Every row gives one point. Each copy is the shape, with its points in the same order, turned, moved and blurred by noise. Some copies are also mirrored. Which?
(in the rows, 128 means zero)

Shape (6 x 3):
[[121 195  99]
 [107 185 190]
 [110  94 122]
 [183  90  95]
 [108 111 186]
 [183 148 151]]
Copy 1 (6 x 3):
[[165 109 179]
 [ 73 136 185]
 [135 158  91]
 [146  92  62]
 [ 74 159 116]
 [ 99  75 118]]
Copy 1 is: only turned
Copy 2 (6 x 3):
[[158 137  83]
 [ 81  94  98]
 [148 105 191]
 [158 188 197]
 [ 99  98 166]
 [104 173 144]]
Copy 2 is: only turned
Copy 3 (6 x 3):
[[192 141 180]
 [110 175 203]
 [120 105 114]
 [161 141  61]
 [ 76 142 144]
 [144 196 120]]
Copy 3 is: mirrored
Copy 4 (6 x 3):
[[104 186 181]
 [162 228 113]
 [ 81 128  99]
 [116  81 149]
 [139 155  66]
 [168 138 155]]
Copy 4 is: mirrored

Shape (7 x 4):
[[144 123 119 167]
 [ 72  73 138  79]
 [105  81 139 146]
 [168 111 112 144]
 [ 97 156 118 148]
 [125  96 154  60]
 [102 144 173 245]]
Copy 1 (7 x 4):
[[128 119 135  84]
 [108 142 180 198]
 [126 125 181 128]
 [120  93 121  99]
 [134 174 126 107]
 [ 67 123 148 181]
 [142 179 187  16]]
Copy 1 is: only turned
Copy 2 (7 x 4):
[[163 124 110 134]
 [148 139 216  82]
 [162 104 160 124]
 [187 146 105 123]
 [105 121 112 131]
 [166 180 197 107]
 [125  51  98 213]]
Copy 2 is: only turned
Copy 3 (7 x 4):
[[ 90 104  79 136]
 [121 211 134 126]
 [101 166  83 151]
 [114 104  76 108]
 [ 69 116 131 148]
 [166 170 140 113]
 [ 56  96  60 231]]
Copy 3 is: mirrored

Shape (12 x 8):
[[ 92 110 125 216 119 118 147 148]
 [103 100 164 107 152 128 164 143]
 [113 107 149 118  82 118 153 117]
 [130 102 133 116 107 107 112 105]
 [120 108 132 118 158 167 117 124]
 [ 78 111 127 110 124 111 125 117]
 [133 126 133 135 131 104 167 112]
 [126 162 157 120 160 106 172 217]
 [129 169 132 106 161 204 153 117]
 [105 129 150 132 161 139   7 126]
 [116 158 160 151 154 170 133 159]
 [ 96 125 196 111 170 114 162 123]]
Copy 1 (12 x 8):
[[ 84  71  95 139 101  88  97 189]
 [110 127 131 149 178 137 120 156]
 [123  92 123 103 159 121  88 124]
 [140 109 133  92 126 148  95 140]
 [141 142 117 160 117 143 124 135]
 [117  84 122 123 137 167 121 139]
 [147  92 135 118 152 109 117 170]
 [ 75 132 162 131 171  81 185 169]
 [170 128 139 193 132  99 156 104]
 [105 146 170 141  33 192 117 132]
 [105 128 149 177 113  88 139 136]
 [112 114 175 169 180 142 111 167]]
Copy 1 is: mirrored
Copy 2 (12 x 8):
[[175 119 154 198  98 161 137 183]
 [132  94 105 151 138 105  83 139]
 [153 141  92 144 160 113 137 159]
 [124 134 111 132 157 149 153 134]
 [120 121 165 127 140 131 101 119]
 [120 122 111 174 147 116 150 125]
 [143 142  90 160 142 159  99 141]
 [164 125  78 157  46 113  74 107]
 [124 181 165 134 136 112  52 112]
 [ 53 116 187 100  89 134 184 120]
 [125 148 158 141  81 114  87 148]
 [ 95 101  94 162 122 109  71 148]]
Copy 2 is: mirrored

Shape (13 x 9):
[[179 108 149 128  57 121  49 158  93]
 [171 166 122 150 191 135 166 157 119]
 [122 142  98 127 169 103 192  67 110]
 [ 76 164 115 115 134 127 192 128  87]
 [164  86 176 101  97 122 146 137 113]
 [ 87 138 165  70 166 129 136 103  85]
 [182  67 102 135  96 210  61 164 156]
 [ 89 169 133  96 138 140 162  72  92]
 [112 193 153  74 139 107 165  89 135]
 [201 106  89  80  95 166 113 173 111]
 [160 127  56 152 155 140 149 180 198]
 [196 112 108 112 109 156  89 135 113]
 [118 148  82 108 208  63 172 140 128]]
Copy 1 (13 x 9):
[[ 53 138 167  95 133  74 103  94 163]
 [151  93 119 166  78 125 180  65  96]
 [192 154  92 180 134 127 214 138 141]
 [117 123  94 201  91 124 197 173 130]
 [112 160 111 175 154  67 106 103 133]
 [124 146  58 134 130  84 178 176  89]
 [ 77  48 186 130 212 101  96  89 132]
 [152 127  70 154 113 104 198 178 141]
 [185 140  79 153  93  52 171 171 123]
 [ 77  97 161 177 178  58 164  84 132]
 [159  70 209 206 140 126 167 102  85]
 [102  89 143 130 175  72 142  83 143]
 [163 160 145 178 102 117 226 121  61]]
Copy 1 is: mirrored
Copy 2 (13 x 9):
[[163 126  97  83  64  45 144 117 113]
 [153  68 129  86 128 204 175 103 162]
 [204 111 139 137 187 205 177 151 118]
 [144 100 155 129 214 154 190 113 120]
 [141  97  94 141  98 125 153 117  71]
 [152 111  78 119 213 148 137 106 101]
 [149 182  85 130  29 111 170  58 162]
 [151 140 115 115 218 162 172 142 109]
 [125 109 111 127 201 169 138 178 128]
 [146 111  66 138  75  98 215 107 161]
 [159 109 158 165  76 183 170 100 222]
 [169 135  73 105  76 116 181 114 147]
 [206  47 137 154 184 188 148 123 178]]
Copy 2 is: mirrored
Copy 3 (13 x 9):
[[102 161 112 162 212 185 169 132 152]
 [116 143 144  99  86 137  86  72 100]
 [123 140 118  97  51  76 141 147  80]
 [127 144 128  87  46 122 119 167 158]
 [ 74 157 133 147 107 167 199 112 136]
 [ 55  93 111  88  79 128 143 169 137]
 [165  90  99 163 184 179 190  49 159]
 [ 92 128  91  82  73  85 137 163 149]
 [ 60 136 146  97  82  63 133 148 156]
 [145 140 146  88 168 171 198  79 152]
 [195 111 184 147 109 116 123  57 120]
 [125 134 114 116 176 150 175  86 129]
 [126 111 197  93  68 107 106 149  71]]
Copy 3 is: mirrored
Copy 4 (13 x 9):
[[140 121 201  33 170 125 165 109 173]
 [136 176 121 150 162  49 115 178 121]
 [152 167 114 137 107 100  52 128  91]
 [135 189  91 126 135 135 121 105  69]
 [118 126 142  78 184 146  94 164 145]
 [ 47 161 117 119 144 129  84  98 119]
 [142  34 155  94 191  72 173 109 179]
 [ 95 159 117 112 129 119  86  92  61]
 [ 71 180 158 136 155 116  93 113  58]
 [160 108 146  85 243  78 117  89 145]
 [195 113 142 208 184  63 147 138 141]
 [136 107 170  78 187  75 129 102 148]
 [153 211 124 191 130 101  78 132 134]]
Copy 4 is: mirrored
